Each row of a before or after table is a point. The points were changed in one or more steps. Then noise was added and the rows were shuffled. The steps act on how far a point lies along the listed directions, d1 being the first. Name the steps. A step turns or swaps two directions, mirrors them in a line or flattens them onto one, adds a multiple of one to another, or multiplies one. Angles are multiples of 10 degrees, from the lower direction toward the higher: turns from -170 to 170, lines from 10 to 170 but not 90. Use the fewest steps. Two steps may share a direction if one is a turn and the other turns, adds or multiplies; they go together, in the order done. Otherwise the lowest direction goes first.
In the rows, zero is written as 128.

Directions:
(1): [ 80 152]
(2): [152 176]
Before (14 x 2):
[[162 106]
 [ 98 145]
 [119 117]
 [ 53 165]
 [ 59  19]
 [103  59]
 [143 109]
 [137  94]
 [155 109]
 [152  88]
 [142 110]
 [ 99 145]
 [118 104]
 [126 106]]
After (14 x 2):
[[116 146]
 [111 170]
 [116 151]
 [133 150]
 [165 192]
 [137 137]
 [216 225]
 [105 150]
 [153 108]
 [153 105]
 [100 155]
 [125 165]
 [195  78]
 [141 150]]
Steps: turn d1 and d2 by -170 degrees

Directions:
(1): [144 154 202 172  92 145 156 102]
(2): [115 164 179  75 184 141  98 110]
(3): [124  81 181 131 142  63 129 173]
(4): [ 71  91 131 100 126 126 189  81]
(5): [141 130 137  93 127 179 180 197]
(6): [ 76 135 141  99  55 133  85 149]
Before (14 x 8):
[[117  84 158 134  97 113 178 104]
 [117  86 159 138 134  87 159  78]
 [ 90  78 107 118 143  65 144  41]
 [192 197 174 161 133 194 170  83]
 [120 157 107 142 117 200 166 148]
 [182 161 126 149 146 194 150 163]
 [125 131 169  95 120  54 100 168]
 [ 73  93 204  99 101 107  73 119]
 [ 94  89 130 106  95  83  48 151]
 [117 139 179 141  80  92  57 145]
 [ 46  93 129  98 147  84  95 125]
 [196 157 162 138 131 163 120 166]
 [120 132 138 139  97  68  84 139]
 [101  77 133 156 109  62 104 108]]
After (14 x 8):
[[ 84 166  79  52  73 179  71 149]
 [132  70 134 180 100  79 143 132]
 [ 97  66 121 116  99  84 147 136]
 [150 163 132  98 126 152  60 158]
 [186 107 182 196 118 109 155 133]
 [127  87 160 175 145 111 206 148]
 [157 137 182 183  66 119 119 168]
 [120 173 110  92 160 166  61 129]
 [174 139 178 135 120  75 153 179]
 [ 82 177 133 116 148 170 100  94]
 [115  50  88 138 105  86 201 111]
 [ 91  87 155 107 102  92 126 100]
 [159 129 148 174  91  90 136 150]
 [134  83 211 159  81 139 172 163]]
Steps: swap d1 and d6; swap d2 and d5; turn d3 and d4 by -10 degrees

Directions:
(1): [178 120  82 175 210 105 102 135  98 121  95 144]
(2): [130 140 150 114 108  76 105 151 188 103  74 200]
(3): [115 161  94 113  86 117 151  83  68 158  53 137]
(4): [129 212 105 146 121  79 147 177 123 166 180 134]
(5): [129 148 199 141 146  96 169 156 102  87  88  68]
Before (14 x 12):
[[ 89 194 137  72  40  95 158 134 114 141  70 130]
 [140 130 131 112 176 132 129 137 144 110 149 114]
 [128 127 147 139 147 119 118 136 140  97 117 110]
 [103 105 138 120 159 134 121 139 145 114 126 110]
 [ 95 190 121 129  79  89 172 143  99 164 113 142]
 [135  90 120 137 168 160  96 106 155 109 145 102]
 [131  79 126 120 123 172 149  89  72  96  49 117]
 [127 107 169 135 162 127 137 110 127  98  78 121]
 [158 221  74 135  68  65 153 166  87 171  89 161]
 [141 122 118 138 161 122 110 137 130 125 142 108]
 [112 190 153 115  98  55 138 172 127 135  93 186]
 [110 203 110 111  56  90 130 108 132 173 100 204]
 [149 101 133 160 149 151 126  81 102 110  33 122]
 [122 112 190 115 125 123 180 151 124  96  93  92]]
After (14 x 12):
[[213 161  17 177 166  93  68 194 156 163 194 212]
 [117 111 214 132 154 118 162 120 128  77  81  91]
 [155 153  48 179 179  92 115 155 113 169 140 190]
 [165  59 184 159 206 142 154 149  88  34  73  71]
 [178 153  48 158 212  67  90 154  92 127  56 171]
 [113 126 139 110 102 139 126 127 144 132 158 100]
 [160  83 214 174 190 141 133 143 151  60  83  73]
 [ 84 115 146 104 128 126 142 133 129 118 105  99]
 [110 145 146  79 107 149 144 119 145 126 149 102]
 [188 159  43 176 177  83  63 136 143 176 129 253]
 [131 121 178 133 141 105 189 154  98  89  58  87]
 [109 136 165 122 108 120 135 125 141 102 111  98]
 [141 162 105 136 141  63  95 175 146 145 124 224]
 [ 89 111 167  99 103 162 141  90 144 113 128  73]]
Steps: turn d1 and d3 by -110 degrees; multiply d1 by 1.3; add -1 times d4 to d5
